Every row gives one point. To make a cloud, some directions were put in groups of two or more. Within a group, all points are equally far from the middle, so they leave a hole (a ring in 2 directions, a hollow ball in 3). The other directions are filled evenly. Then the cloud was stretched, turned, moved and blurred a little. Count the holes, and give their numbers of directions, smallest first.
In the rows, zero is written as 128.

Cloud (13 x 2)
125; 80
189; 140
71; 161
113; 175
138; 113
112; 39
170; 130
165; 142
107; 115
65; 144
128; 206
63; 150
160; 164
Holes: 0

Cloud (19 x 3)
145; 75; 119
158; 74; 164
110; 118; 69
171; 136; 171
156; 75; 185
106; 171; 60
103; 169; 164
153; 80; 104
202; 157; 120
102; 170; 164
194; 102; 61
154; 94; 71
85; 102; 109
118; 100; 81
110; 185; 105
177; 175; 127
82; 127; 97
201; 106; 111
213; 158; 105
Holes: 1 (2)

Cloud (31 x 4)
196; 169; 116; 121
99; 127; 144; 95
182; 178; 144; 92
169; 63; 130; 138
150; 171; 116; 150
117; 102; 182; 84
103; 211; 154; 103
163; 169; 96; 118
149; 138; 131; 80
157; 159; 125; 157
173; 139; 94; 134
113; 61; 90; 144
93; 179; 50; 131
144; 66; 119; 72
104; 93; 192; 118
199; 88; 205; 137
76; 129; 136; 137
109; 120; 38; 133
193; 98; 51; 138
163; 82; 73; 114
60; 190; 166; 77
156; 72; 66; 132
178; 114; 76; 162
155; 56; 166; 137
73; 99; 181; 115
85; 126; 195; 153
184; 71; 74; 152
130; 133; 115; 155
186; 62; 123; 149
70; 171; 132; 95
162; 122; 130; 48
Holes: 0

Cloud (31 x 4)
146; 183; 161; 123
91; 104; 176; 82
140; 68; 208; 108
141; 91; 144; 213
172; 65; 117; 179
122; 62; 130; 116
140; 91; 186; 171
168; 148; 73; 144
147; 146; 133; 210
188; 74; 177; 116
206; 94; 173; 86
189; 153; 202; 119
189; 90; 200; 126
89; 107; 168; 85
137; 65; 192; 119
136; 109; 100; 80
89; 97; 100; 118
121; 72; 201; 102
104; 160; 120; 200
155; 153; 95; 104
201; 152; 180; 108
128; 56; 120; 132
111; 103; 114; 83
162; 113; 61; 125
109; 123; 68; 115
131; 72; 134; 204
90; 155; 143; 163
147; 69; 102; 107
171; 166; 121; 148
142; 59; 148; 160
138; 184; 161; 86
Holes: 1 (3)

Cloud (49 x 6)
94; 117; 152; 79; 122; 169
148; 169; 111; 162; 131; 60
137; 141; 96; 209; 111; 106
212; 127; 74; 172; 135; 76
116; 55; 81; 99; 105; 89
186; 183; 94; 86; 143; 101
219; 136; 146; 108; 116; 73
106; 108; 74; 73; 139; 140
195; 118; 48; 146; 168; 115
92; 170; 165; 134; 120; 144
190; 119; 33; 102; 117; 123
92; 115; 84; 160; 80; 160
159; 191; 115; 134; 59; 114
202; 117; 172; 149; 103; 78
192; 157; 180; 126; 109; 164
116; 137; 66; 133; 58; 106
227; 107; 96; 142; 179; 131
93; 111; 101; 87; 126; 174
160; 83; 187; 171; 134; 148
193; 83; 143; 189; 102; 151
146; 99; 202; 164; 121; 126
171; 174; 77; 85; 109; 91
82; 114; 113; 130; 58; 136
192; 122; 181; 134; 91; 83
204; 140; 151; 107; 75; 86
140; 203; 138; 147; 96; 146
103; 75; 123; 187; 102; 112
171; 77; 156; 116; 167; 68
138; 166; 78; 112; 68; 91
124; 46; 135; 143; 113; 177
187; 105; 184; 177; 113; 132
131; 49; 94; 68; 128; 117
129; 62; 138; 142; 182; 152
183; 42; 93; 85; 101; 105
186; 116; 103; 133; 35; 140
94; 138; 192; 125; 112; 139
108; 104; 127; 54; 141; 142
201; 162; 113; 74; 135; 153
172; 124; 51; 130; 130; 183
223; 97; 119; 142; 179; 146
147; 30; 94; 113; 137; 92
118; 107; 49; 127; 86; 90
139; 103; 157; 102; 160; 61
156; 127; 35; 96; 133; 142
84; 124; 156; 102; 93; 164
211; 151; 98; 67; 121; 114
208; 67; 92; 160; 80; 100
86; 110; 146; 97; 95; 172
127; 155; 72; 109; 70; 89
Holes: 3 (2, 2, 2)
